Every row gives one point. A path goes straight from each point to the next, and from the last back to the first. The post is the endless flat space through its rows: a point in 2 columns, a line in 3, a plane in 4, and so on, so that a path can go around it. How many times does the path go around the post? Going back the other way cancels.
In the rows, 128 means zero.

Post, one row:
[[123 107]]
Path:
[[137 142]
 [100 114]
 [ 88 106]
 [100 113]
 [ 93  65]
 [168  59]
 [161 102]
 [131 187]
 [103 120]
 [ 73  80]
 [121  39]
 [181  79]
 [142 113]
 [153 173]
 [ 60 137]
 [ 76  79]
 [ 71  90]
 [123  70]
 [127  69]
 [ 98  64]
 [144  75]
 [205 107]]
Times around: 3

Post (8 x 9):
[[172 127 175  98 148  95 117 115 127]
 [ 96 189 117 224 117 155 227  90 125]
 [ 53 196 164 229 194 110 178 103 128]
 [144 138 109 105 138  92  46 148 143]
 [161 160 152 107 110   7  67 179 123]
 [121 142 124  79 152  66 131 161  85]
 [151 104 178 114 109  81  56 194  80]
 [107 141 144 171 141 153 229 157 194]]
Path:
[[ 94 207 126 128 150  38 114 131  85]
 [122 167 108 143 100  87  95 107 126]
 [149  61 169 127 163 116 146 153 158]
 [166 158 135 152 181  88 102 100 193]
 [158 207 149 127 126  78  76 177 100]
 [183 192 106 128 177  87 162 118 122]
 [106 163 126 124 223  61 180 142 157]
 [104 172  94 126 158 111 128 163 139]
 [134 204 127  96  84  88 121 131 113]
 [135 133 158 119 107  90 154 162 215]
 [161 121 195 146 157  69 185  69 144]
 [143 141 135 167 159  57 117 123  85]
 [114 114  23  97  97  61 158 123  57]
 [106 144 130 149 135 100 160 155 187]
 [178  89 136 131 130 106 199 148  95]
 [137 138 131 199 182 180 117 120  58]
 [158 111 198 105 220 104 212 166 183]
 [162 191 174 202  78  89 129 154 163]]
Times around: 2

Post:
[[135 171 109 140 125 115 137 166 124 109 126 126  93 191 107 155 129 147]
 [131 100  55 115  90 114  59  75 153 173  95  80 128 135 168  94 118 144]
 [124 112 124 163 106 127 164 167 148 133 151  82 134 132 132 154  86 107]
 [145 110  66 215  22 105 100 141 108  15 188 131 131 134  90 189 206  36]
 [ 80 116 134 142 128 109 147 114 135 102 113 126 137 186 132 146  65 135]
 [115  85 138 105 140  94  98 129 114 115 158  54 114 138 130 130  91 132]
 [115 109 132 120  94 111 122 165 111  80 104 100 158 157  38 100 122 136]
 [ 78 121 130 141 141 114 137 194 165 101 140 118  96 172 148 118  97  92]
 [109 137 130 117  92 132 153 115 134  91 136 153 130 171 175 137 184 109]
 [127 116 107 132 125 161 141 182 150  57 152 143  78  94 172 186  87 103]
 [129 121  88 106 143  54 200 168  68  80 101 206  53  95 111 101 155  76]
 [111 122 110 140 153 125 126 177  81 117 148 154 158 188 162 131  89 120]
 [ 97  81  44 105 154 142  98 131 120 125 156   7 149 133  14 108 115 114]
 [131 120 151 214 154 160 156 137 134  80 149 140  71 125 172 140 132 139]
 [118  90 149 113 108 158 153 139 113 123 111 145  59 170 127 157  87  62]
 [106 129 151 128 128 135 103 105 169 153 154 135 140 143 107 122 111 145]
 [ 85 127 127 122  82 131 135 149 120 120 171 125 104 183 108 105  97 170]]
Path, 21 rows:
[[ 91 151  89 116 129 104 124 160 132 114 191 124  93 140 128 142  92 104]
 [122 109 134 111  78 148 107 127 173 111 137  95  29 144 126  96 128  97]
 [115 107 118 167  93 118 119 102 185  60 123 135 117 169 208 113 144 100]
 [112 141  77  97 139 134 160 129 139  87 119  86 182 139 142  89 128 139]
 [147 136  75 121  99 129  94 141 121  71 141  93 110 136 113 121 123 119]
 [104 164 133 154 130 106 140 140 169  89 188 139  72 189  64 109 145 133]
 [131 107  48 141  84  72 131 142 170 131  90  66  99 117  87  99 137 110]
 [116 118 122 183  89 112 138 142 153 119  99  81 120 198 116 155 153 144]
 [ 95  83 113 102  64  82 132 147 111 102 159  97 109 127 145 118 112 154]
 [129 105 135  97  95 133 157 155 119 101 177 151  81 156 155 188 123  85]
 [ 73  83 112 155 100  98 108 154 156 150 138  76 120 168 146 106 114 114]
 [102 139  91  98 111 168 106 203 149 139 131 129 142 121 100 160  96 122]
 [ 63  94 150 104 104  94 114 164 148  84 133  64 104 109 115 110 148  62]
 [103 113 123 123 120 118 162 192 114 121 134 131  48 145 124 172 131 110]
 [121  88 135 122 151  54 141  98 156  78 105 149 125 150  97 203 122  96]
 [149 120 115 125 151 156 118 167 170  81 145 118 155 117 103 101 133 120]
 [182 159  60 186  94 138  77 125 141  92 144 123 103 132 130 106 166 119]
 [168 101 167 124  93 117 136 137 130  85 134  90  63 174 172 100 106 118]
 [166 117  87 157 104 158 105 187 147  96 140  68  87 148 166 175 130 119]
 [ 82  95  79 115 112 107 162 172  96 134 182 172  83 164 127 158 137 103]
 [ 77  72 131 162  91 132 124 125 115 110 137  97 112  95 114 140  89 113]]
Times around: 1

Post, 17 rows:
[[ 88  75 141  73 118  79 226  33 101 161 189 133  79  96 129 154  91 164]
 [ 44 131 186 114 102 135 230  29 100 128 130  49 157 102 163 141  48 108]
 [172 121 141 143 173 144 163 128  23 117 101 161 149 237  76 230 104 147]
 [ 96 126 149 102  48  98 171  57 136  91 178 130  80 159 175 144  92  59]
 [134 176 101  87 156 159  95 153 116 106 137 156 161 210 120 126 142 242]
 [133 148 107 157 154 149 105 175  82 145 116 144 116 161  94  33 117 150]
 [136 137 139  65 218 181 159 211 150  85 123 142 131 190  95  96 147 129]
 [115 138  95 132 136  99 147 249 141 150 120 113 158 171 122 117 152 172]
 [ 95 108 176 151 101 162 200  95 109 125 209 176 136  83 176 168 108 128]
 [101 106  85 120 173 171 137 143 169 179 106 159 184 193 118  91 220 139]
 [ 99 130 114  64  42 173 194  60  65 154 186 107 110  78 117 179 115 121]
 [123 125  99 181 157 127 157 102  89  90 212 100 150 195  50 166 133 147]
 [172 130 148 177 208 135  85 136 112 110  84 111 117 149  78 224 150 153]
 [115 158 113 136 173  78 152 124  76  74 119 176 187 129  66 168 153 127]
 [ 85 111  47 113 116 138 238  39 109 114 153 106  86  91 195 163  59 103]
 [146 119  90  83 205 128  59 199 120 163 168 161 226 186 117 110 134 122]
 [147 139 111 102 222 140 111 191  50 152 170 119 143 199 165  87 230 162]]
Path:
[[149 142  85 153 170 132 122 177  69 178 124 158 149 200 183 131 174 126]
 [117 146 120 107 160 159 124 120 102 132 231 109  93 167 128 195 108 177]
 [ 79 125  67  39 137 157 203 140 120  97  90 144  84  57  98 201 125 113]
 [117 124 138  69 147 105 171 140  29  94 209 113  83 167 123 141 139 164]
 [ 85 138  98 133 163 118 106 133 123 146 141 127 143 157 126 108 118 148]
 [ 99 123  23 161 183  73 167  59  97 163 120 122 130 208 141 163 182 141]
 [142  92 143  81 157 177 210 106 102 165 192 140  92 177 152 170 143 105]
 [180 133 142  66 126 193 180  93 130 102 153  93  98 174 139 159  63 187]
 [ 94 131  95 118 174 133 184  77  36 108 143  59 171 151 123 104 140 143]
 [127 111 121 124 173 130 108 156  54 147 120 144 179 166 148 156 173 159]
 [123 110 159 125 193 190 104 120  93 134 166 145  98 131 157 154 110 120]
 [ 92 122 114 120 139 135 192 152 128 137 139 167 101 105 122 187 149 148]
 [ 72 105 179 157  92 111 154 210  91 133 166 122 102 164 159 126 137 124]
 [112  97 110 148 103 198 117 113  96 109 119 125 223 146 109 117  98 127]
 [113 113 168 139 111  90 135 116 146 145 137 153 223 106 180  58  97 138]
 [160 107 151  57 151 109  97 128  92 193 195  81 182 190 111 150 112 141]]
Times around: 0
